Each point is reached from the start by the listed moves, each made once or not at all, plus a little noise. Say if it took an odd or an even number of moves. Then give how often each move was made.
(in the rows, 128 means zero)

Moves:
(1): [210 135 131 119 121 124]
(2): [122 192 138 122 136 133]
(3): [127 121 203 124 139 138]
Start: [164 118 106 115 156 114]
Points:
[249 123 102 107 149 112] => odd (1, 0, 0)
[164 112  99 117 151 113] => even (0, 0, 0)
[245 126 184 100 155 119] => even (1, 0, 1)
[162 181 119 109 165 119] => odd (0, 1, 0)

Moves:
(1): [208 132 158 127 129 120 126 138 122 111]
(2): [123 206 131 118 132 133 130 137 121 136]
(3): [109 131 183 133 125 121 131 116 127 124]
(4): [127 137 119 185 127 131 113 133 130 124]
(5): [125 124 134 132 180 130 131 134 116 134]
(6): [133 120 138 123 129 191 130 132 141 132]
(7): [133 128 128 134 124 126 200 130 120 133]
(8): [115 114 140 116 110 118 134 218 124 137]
(9): [124 132 127 138 140 116 139 128 203 124]
Start: [ 80 161 102 117 134 105 154 120 166 113]
Points:
[ 68 147 127 172 180 149 239 231 236 127] => even (0, 0, 0, 1, 1, 1, 1, 1, 1)
[ 65 228 121 163 179 159 236 238 223 139] => odd (0, 1, 0, 1, 1, 1, 1, 1, 1)
[ 54 143 185 125 177 136 249 207 227 130] => even (0, 0, 1, 0, 1, 1, 1, 1, 1)

Moves:
(1): [201 122 127 127 138 128 133 138 127 125 129 124 121 129 136 136 118 122
 126 123]
(2): [126 179 139 119 124 125 127 137 133 122 128 131 117 131 125 128 129 127
 124 117]
(3): [124 119 181 132 129 121 126 134 133 132 127 133 117 124 136 128 131 137
 130 136]
(4): [131 139 124 179 129 125 129 123 124 119 124 129 134 127 120 126 131 135
 133 129]
(5): [120 125 124 141 194 141 133 121 136 144 132 120 123 125 138 129 123 126
 128 120]
(6): [132 131 133 133 120 182 132 128 125 138 127 128 134 134 129 136 136 136
 133 129]
(7): [122 133 135 125 126 127 195 125 135 121 122 124 138 133 127 116 119 132
 126 132]
(8): [118 126 122 127 128 129 130 190 118 134 118 141 132 134 134 118 129 119
 135 128]
(9): [125 122 124 135 122 128 125 136 167 127 122 132 128 120 129 130 127 130
 130 124]
(10): [131 129 131 131 113 116 133 125 128 170 124 126 130 137 126 126 124 124
 122 130]
(11): [133 126 131 130 119 128 133 133 136 132 188 119 137 121 131 121 123 134
 133 127]
(12): [131 125 119 132 123 127 139 119 126 129 134 192 108 125 120 126 122 128
 143 122]
(13): [132 135 131 122 136 127 121 124 128 132 122 140 177 129 134 129 120 130
 130 131]
(14): [128 124 129 132 137 125 123 128 134 123 134 127 131 167 128 132 135 132
 125 119]
(15): [126 128 121 137 118 128 128 124 126 121 134 129 126 129 182 126 126 127
 126 122]
(16): [125 128 131 128 129 122 136 136 125 129 134 131 130 120 126 180 127 120
 130 127]
(17): [138 127 123 121 132 119 138 130 131 134 134 144 138 118 130 124 191 132
 121 123]
(18): [131 134 116 121 130 126 126 133 130 132 125 126 125 128 130 134 124 174
 126 136]
Start: [169  97 124 118 136  99 120 142 143 105 113 142 179 130  98 152 108 130
 113 130]
Points:
[235 138 186 188 121 128 134 181 190  91 177 147 172 150 158 217 115 149
 123 107] => even (1, 1, 1, 1, 0, 1, 0, 0, 1, 0, 1, 0, 0, 1, 1, 1, 0, 0)
[150 132 181 139 166 146 133 217 183 173  98 157 161 139 119 149 113 134
 119 124] => odd (0, 1, 1, 0, 1, 1, 0, 1, 1, 1, 0, 0, 0, 0, 0, 0, 0, 0)
[233  92 146 197 196 147 151 212 150 126 183 208 162 157 167 204  96 182
 145 116] => even (1, 0, 1, 1, 1, 1, 0, 1, 0, 0, 1, 1, 0, 1, 1, 1, 0, 1)
[246 108 122 170 133 150 208 134 141  98 102 200 174 138  89 152  94 141
 134 126] => odd (1, 0, 0, 1, 0, 1, 1, 0, 0, 0, 0, 1, 0, 0, 0, 0, 0, 0)
[177 111 105 158 138  69 131 207 143 148 101 166 206 170  94 141 173 178
 105 130] => even (0, 0, 0, 1, 0, 0, 0, 1, 0, 1, 0, 0, 0, 1, 0, 0, 1, 1)
[249 103 122 177 129  79 201 145 193 131 160 204 231 164  94 142  76 145
 130 115] => odd (1, 0, 0, 1, 0, 0, 1, 0, 1, 1, 1, 1, 1, 1, 0, 0, 0, 0)
[152 149 173 110 119 136 209 222 141 120 104 224 154 133  97 188 102 177
 139 136] => even (0, 1, 1, 0, 0, 1, 1, 1, 0, 0, 0, 1, 0, 0, 0, 1, 0, 1)

Moves:
(1): [149 126 130 119 125 140 127 122 131 130 122 125 127 133 115 130 128 124
 122 133 141 117 129 134 134 130 132]
(2): [135 152 126 126 123 139 115 145 122 125 116 112 134 118 135 124 120 133
 136 140 108 122 117 143 135 141 122]
(3): [ 97 129 178 122 121 138 133 148 134 131 130 131 125 122 114 130 117 131
 132 138 126 135 140 123 131 125 124]
(4): [128 122 143 161 119 123 136 125 130 126 125 120 119 134 128 127 150 128
 120 125 117 125 119 123 136 115 122]
(5): [128 134 130 133 150 123 115 136 134 122 145 130 128 131 129 126 121 136
 124 145 136 129 124 132 136 141 123]
(6): [108 115 128 136 138 152 139 129 131 118 124 128 128 127 135 139 127 129
 142 132 130 119 126 126 128 128 124]
(7): [117 135 128 134 120 126 168 109 121 138 122 134 129 120 135 120 126 132
 129 144 139 132 136 123 131 129 113]
(8): [138 116 119 122 117 121 145 152 127 133 147 114 128 125 129 138 134 125
 125 129 123 128 114 126 124 132 128]
(9): [128 128 115 125 134 116 143 134 166 130 119 132 117 131 132 126 118 128
 149 106 128 110 125 131 125 136 131]
(10): [122 134 144 129 145 134 113 136 109 170 127 124 138 115 149 133 144 121
 128 106 147 145  98 148 117 108 134]
(11): [129 136 130 132 119 136 119 125 138 130 153 135 131 126 139 124 126 125
 119 129 127 126 114 124 122 122 128]
(12): [127 141 111 139 125 129 133 147 114 136 127 165 120 140 132 124 130 134
 113 125 136 125 124 124 141 128 131]
(13): [135 129 135 129 138 123 134 139 134 131 127 135 154 127 126 123 142 128
 119 125 121 118 126 114 142 134 127]
(14): [127 131 127 118 135 123 123 124 131 136 124 122 127 155 133 136 124 116
 117 132 125 132 134 124 137 126 117]
(15): [138 123 134 125 133 125 130 141 127 128 125 135 127 132 152 125 130 139
 132 132 127 123 139 127 128 129 128]
(16): [125 139 126 130 124 114 119 127 127 131 131 130 136 131 126 165 124 129
 144 119 134 127 142 128 124 115 121]
(17): [136 135 131 100 133 127 126 122 130 131 124 152 126 136 114 133 165 123
 140 136 112 134 127 133  97 128 134]
(18): [127 130 123 128 126 141 115 137 133 135 125 116 134 138 121 124 128 154
 124 127 124 129 124 123 120 136 125]
(19): [125 122 130 127 115 122 128 122 123 127 129 134 139 137 120 108 117 129
 154 132 128 125 117 131 132 130 131]
(20): [112 121 122 133 129 120 106 132 150 137 116 128 135 128 132 138 131 126
 117 160 141 131 136 121 148 104 132]
(21): [101 138 133 127 116 118 115 135 137 104 121 129 122 130 134 120 136 132
 136 121 160 137 123 129 130 133 119]
(22): [141 125 123 125 131 139 125 128 136 115 127 134 129 127 132 136 123 118
 126 130 129 159 134 134 129 131 119]
(23): [123 135 129 135 121 138 127 146 137 131 154 119 139 137 108 115 141 111
 124 129 134 128 153 130 119 123 134]
(24): [126 128 135 123 126 128 146 123 131 118 133 140 146 147 125 136 128 128
 100 139 116 136 128 155 117 126 150]
Start: [107 123 138  98 149 135 126 148 118 132 148  94 143 141 135 143 123 136
 125 146 125 137 121 137 167 119 148]
Points:
[126 150 157 101 182 147  88 185 107 154 153  95 196 129 158 125 124 132
 145 156 124 167  70 171 191 137 138] => even (0, 1, 0, 0, 1, 0, 0, 0, 0, 1, 0, 0, 1, 0, 0, 0, 0, 0, 1, 0, 0, 1, 0, 0)
[ 91 120 211  79 117 158 109 195 128 152 147  93 148 159 110 142 186 142
 153 142 153 190  69 160 136 106 136] => even (1, 0, 1, 1, 0, 0, 0, 1, 0, 1, 0, 0, 0, 0, 0, 0, 1, 1, 1, 0, 1, 1, 0, 0)
[ 91 143 166 124 159 159 120 249 189 133 195  76 206 202 187 124 156 140
 125 149 130 151  62 179 167 134 135] => odd (0, 1, 0, 1, 1, 1, 0, 1, 1, 1, 1, 0, 1, 1, 1, 0, 0, 1, 1, 0, 1, 1, 1, 1)
[126 164 131  73 146 133 129 221 218 124 175 116 175 152 155 126 173 124
 131 213 159 140 127 147 174 139 127] => even (1, 1, 0, 0, 1, 0, 1, 1, 1, 0, 1, 0, 1, 0, 1, 0, 1, 0, 0, 1, 1, 1, 1, 0)
[ 75 111 145 131 141 126 120 206 222 121 192  79 170 199 132 127 155 110
 130 180 172  97  98 117 216 108 132] => odd (1, 0, 0, 1, 1, 1, 0, 1, 1, 0, 1, 0, 1, 1, 0, 0, 0, 0, 1, 1, 1, 0, 1, 0)
[105 160 136 100 150 117  92 227 228 117 185  92 165 183 145 143 192 102
 113 190 124 152 105 139 183 120 121] => odd (0, 1, 0, 1, 1, 0, 0, 1, 1, 0, 1, 0, 1, 1, 0, 0, 1, 0, 0, 1, 1, 1, 1, 0)

Moves:
(1): [143 135 122 130 167 155 132 133 137 122 118 127 130 115 112 107 155 130
 117 139 137 119 115 134 121 130 113]
(2): [132 165 132 104 127 145 150 142 146 120 132 117 105 146 135 136 141 112
 137 131 122 143 137 137 146 103 148]
(3): [137 124 153 133 113 130 125 127 135 138 115 146 134 117 135 126 129 138
 140 121 131 133 133 137 130 138 140]
(4): [123 146 127 156 134 118 130 125 125 124 126 150 116 126 122 124 119 131
 124 142 119 136 150 104 117 133 136]
(5): [135 114 142 135 147 135 128 127 120 115 132 138 118 130 149 134 131 139
 141 139 119 134 142 124 139 130 124]
(6): [121 128 115 134 121 153 132 135 122 133 128 118 129 126 136 123 131 126
 132 126 123 131 131 122 123 126 136]
(7): [126 115 143 145 126 141 151 131 130 123 127 131 126 135 127 120 119 136
 113 115 118 131 131 139 140 129 130]
(8): [136 122 136 146 140 124 106 153 141 124 137 128 149 132 124 118 126 115
 126 126 137 160 148 119 137 117 128]
(9): [108 126 125 134 126 122 121 116 139 131 118 122 139 112 141 122 129 113
 136 131 113 143 127 145 123 110 123]
(10): [139 118 125 132 137 112 136 109 117 151 143 130 128 131 135 134 143 122
 142 128 130 128 127 154 124 141 143]
(11): [148 122 114 109 128 129 132 102 137 138 142 150 109 112 147 126 111 106
 116 124 145 129 127 113 107 126 127]
(12): [131 141  98 132 147 138 115 137 107 131 119 152 124 121 112 116 113 114
 146 140 118 122 131 129 144 128 114]
(13): [117 135 123 119 131 149 149 116 119 122 150 136 144 122 120 138 127 120
 135 147 120 132 143 133 119 126 120]
(14): [125 127 127 135 119 141 118  96 155 135 130 117 128 156 134 132 143 114
 154 130 125 129 146 128 118 125 108]
(15): [153 144  85 132 127 123 135 122 128 131 121 127 133 134 146 131 128 150
 135 142 115 143 125 143 111 117 125]
(16): [128 112 124 139 141 113 146 147 136 130 120 123 118 108 112 184 126 125
 132 123 126 140 131 136 107 129 121]
(17): [128 119 111 127 121 140 132 129 134 117 135 136  98 131 121 121 158 119
 135 132 130 150 115 120 144 155 113]
(18): [119 126 128 124 133 138 123 122 137 141 125 143 129 133 123 126 133 140
 116 121 138 146 132 124 126 104 138]
(19): [127 125 115 130 127 116 148 152 142 130 160 125 122 103 126 117 114 164
 151 128 140 112 133 124 138 115 135]
(20): [140 116 129 126 119 125 133 122 126 138 131 108 127 130 129 118 123 131
 132 164 123 122 132 113 140 118 140]
(21): [116 121 118 146 107 125 128 151 134 135 125 132 133 129 145 127 129 119
 116 147 159 110 125 125 128 119 117]
(22): [105 129 126 144 123 128 143 112 129 120 115 123 145 141 130 134 113 122
 145 133 160 136 113 117 126 139 133]
(23): [136 125 124 122 123 124 105 115 123 106 113 121 111 133 123 119 128 130
 117 131 140 134 149 140 123 136 135]
(24): [122 134 132 147 116 151 123 131 129 122 134 125 114 130 129 123 121 133
 120 137 122 137 111 143 118 133 132]
Start: [134 136 123 140 105 133  89 130 130 128 131 113 120 130 118 161 124 133
 138 125 106 126 137 137 113 129 122]
Points:
[144 103  63 177 168 192 122 110 146 154 126 171  49  78  99 158 154  90
 131 137 101 192 104 190  91 128  94] => even (1, 0, 0, 0, 0, 0, 1, 0, 1, 1, 1, 1, 0, 0, 0, 1, 1, 1, 0, 0, 0, 0, 0, 1)
[137 110  69 208 137 191  82 201 194 167 135 172 119  26 119 140 105 119
 145 153 159 170 145 150  80  73 109] => even (1, 0, 1, 0, 0, 1, 0, 1, 1, 0, 1, 1, 0, 0, 0, 1, 0, 1, 1, 0, 1, 0, 0, 1)
[208 185  63 149 120 216 117 110 184 117 130 140  46 119 138 104 119 154
 178 151 116 155 169 195 101 105 120] => odd (1, 1, 1, 0, 0, 0, 1, 0, 0, 0, 1, 1, 0, 1, 1, 0, 0, 0, 1, 0, 0, 0, 1, 1)
[145 138  76 249  95 172  77 147 142 130 114 188 101 147 152 122 116 150
 178 230 137 220 156  96 141 127 127] => even (0, 0, 1, 1, 1, 0, 0, 1, 0, 0, 0, 1, 0, 0, 1, 0, 1, 1, 0, 1, 1, 1, 0, 1)
[125 119 103 213  73 146 120 124 159 183 205 151 133  65 170 127  95 116
 174 210 135 159 186 137  85 104 164] => even (0, 0, 1, 1, 0, 1, 0, 1, 1, 1, 1, 0, 1, 0, 0, 0, 0, 0, 1, 1, 1, 0, 0, 1)
[153 152  74 161 109 228 108 108 160 104 193 104  82 144 149 130  84  93
 221 222 141 181 212 114 124  86 142] => odd (0, 1, 0, 0, 1, 1, 0, 1, 0, 0, 1, 1, 1, 1, 0, 0, 0, 0, 1, 1, 0, 1, 1, 1)

Moves:
(1): [159 127 148 146 121 114 152 149 126 143 129 119 144 121 133 122 132 141
 129 133 163 142 117 130 120]
(2): [144 129 125 130  95 145 128 123 113 128 121 137 118 117 134 126 121 102
 133 149 124 112 128 114 138]
(3): [113  98 146 114 122 158 136 140 129 131 129 138 133 129 151 137 133 102
 129 140 123 153 131 128 114]
(4): [129 137 126 132 131 108 122 130 111 126 132 135 127 118 112 131 130 140
 145 125 133 142 115 129 155]
(5): [126 126 100 116 135 141 127 138 121 121 140 128 124 128 155 139 133 131
 123 116 146 131 119 113 111]
(6): [116 119 143 120 122 129 140 120 123 122 120 102 120 115 142 129 118 125
 112 130 134 125 116 127 127]
(7): [121 125 112 138 129 119 136 142 117 139 119 135 128 117 141 125 130 118
 124 140 128 120 146 139 133]
(8): [138 130 136 121 142 114 133 161 154 126 112 113 110 135 138 127 109  97
 136 122 127 147 109 101 118]
(9): [125 131 130 133 118 114 111 119 152 121 119 125 128 127 128 151 112 122
 124 138 139 139 142 122 127]
(10): [128 126 126 139 133 142 133 127 145 135 125 145 114 125 122 124 126 119
 112 124 121 132 108 117 145]
(11): [142 122 111 115 120 129 133 126 136 127 137 127 135 126 123 129 131 139
 124 133 128 125 127 146 137]
(12): [124 123 134 138 132 147 117 135 128 118 124 127 121 132 134 131 137 129
 129 123 131 131 118 144 121]
(13): [132 132 114 121 125 139 138 130 134 123 120 136 133 123 148 126 118 132
 143 115 124 135 145 133 132]
(14): [130 126 120 137 125 130 137 123 130 125 123 124 115 133 133 130 132 122
 123 134 120 146 129 127 110]
(15): [135 133 137 130 140 115 113 117 121 126 132 128 127 135 143 124 122 121
 112 136 123 137 125 130 133]
(16): [122 142 123 114 128 137 126 130 125 136 117 127 135 130 127 137 136 140
 129 136 129 131 127 140 126]
(17): [129 139 128 145 141 122 131 136 135 125 139 118 136 121 133 125 129 122
 133 141 124 139 125 116 129]
(18): [136 130 142 126 124 134 124 125 120 120 136 125 123 129 106 133 127 148
 112 137 120 127 141 137 146]
(19): [117 134 129 126 112 125 138 130 133 120 135 141 125 139 137 130 127 126
 131 133 120 118 129 135 126]
(20): [134 118 125 119 143 129 119 118 115 130 135 133 129 136  94  88 119 157
 121 177 147 116 141 145 123]
(21): [131 126 118 125 123 125 119 144 138 118 109 124 150 129 123 107 148 126
 131 108 144 145 135 116 131]
(22): [138 134 118 119 132 124 128 126 137 138 128 132 119 109 135 117 146 146
 146 122 130 126 139 129 136]
(23): [122 112 124 134 127 145 109 136 124 148 124 105 124 150 137 116 124 137
 124 138 133 144 126 124 145]
(24): [130 143 127 124 124 124 123 126 126 135 139 116 127 123 129 117 125 119
 132 119 151 137 132 137 127]
Start: [156 107 119 113 127 138 117 144 145 146 142 120 131 114 128 117  98 139
 133 131 124 140 145 134 113]
Points:
[217 114  73  69  97 159 146 193 150 184 132  94  91  92 177  53  74 165
 153 182 214 182  99 134 157] => odd (1, 1, 0, 1, 1, 1, 0, 1, 0, 1, 1, 0, 1, 0, 0, 1, 0, 0, 1, 1, 0, 1, 1, 1)
[204 129  67  85 135 146 133 223 172 139 130 122 139 113 140  58 106 172
 154 130 223 209 102 150 121] => odd (1, 0, 0, 1, 1, 0, 0, 1, 0, 1, 1, 1, 1, 0, 0, 1, 0, 0, 1, 1, 1, 0, 0, 1)
[185  74  98  57 159 199  81 184 158 154 162  92 100 132 187  63  84 158
 126 177 175 215 165 165 123] => even (0, 0, 1, 0, 1, 0, 0, 1, 0, 0, 1, 1, 1, 0, 1, 0, 0, 1, 0, 1, 0, 1, 1, 1)
[130  99 148 125  98 160 163 194 166 143 112 103 154  89 227 150  93 118
 134 179 158 192 157 164  89] => even (1, 0, 1, 0, 0, 1, 1, 0, 1, 0, 0, 1, 1, 0, 0, 1, 1, 0, 1, 0, 0, 0, 0, 0)
[194  90 106 113  88 138 131 166 117 176 105 104 137  98 190  19  93 164
 130 202 187 149 182 149 151] => odd (1, 1, 0, 0, 0, 1, 1, 0, 0, 0, 0, 0, 1, 0, 1, 0, 0, 0, 1, 1, 1, 1, 1, 0)
[207 103  68 138  97 132 157 220 180 111 105 110 109  82 186  82  73 112
 128 193 200 212 119 111 124] => odd (1, 1, 0, 1, 1, 1, 1, 1, 1, 1, 1, 1, 1, 1, 0, 0, 1, 0, 1, 1, 1, 0, 0, 0)
[164 125  76  78 149 191 138 202 204 138 154 126  94 110 249 115 110  90
 146 137 133 238 117 134  86] => even (0, 0, 1, 0, 1, 0, 0, 1, 0, 1, 1, 1, 1, 1, 1, 1, 1, 0, 1, 0, 0, 1, 0, 1)
[148 108  88 107 130 127 117 119 148 112 145 134  93 113 161 107  56 157
  97 179 150 179 133 134 121] => even (0, 0, 0, 1, 1, 1, 0, 0, 1, 1, 0, 0, 1, 1, 1, 0, 0, 0, 1, 1, 0, 0, 0, 0)
[204 115  99  97 104 147 109 191 210 150 119 126 122  68 195  94  82  61
 131 166 142 225 187 102 166] => even (0, 1, 1, 0, 0, 0, 1, 1, 1, 1, 1, 0, 1, 0, 1, 0, 1, 1, 0, 0, 1, 1, 0, 1)
[148 101  81  72  73 208 105 214 203 150  92 120 116 130 228 119  72  56
 143 139 172 226 139  78 117] => even (0, 1, 1, 0, 1, 0, 0, 1, 1, 1, 0, 0, 1, 0, 0, 1, 0, 0, 1, 0, 1, 0, 1, 1)
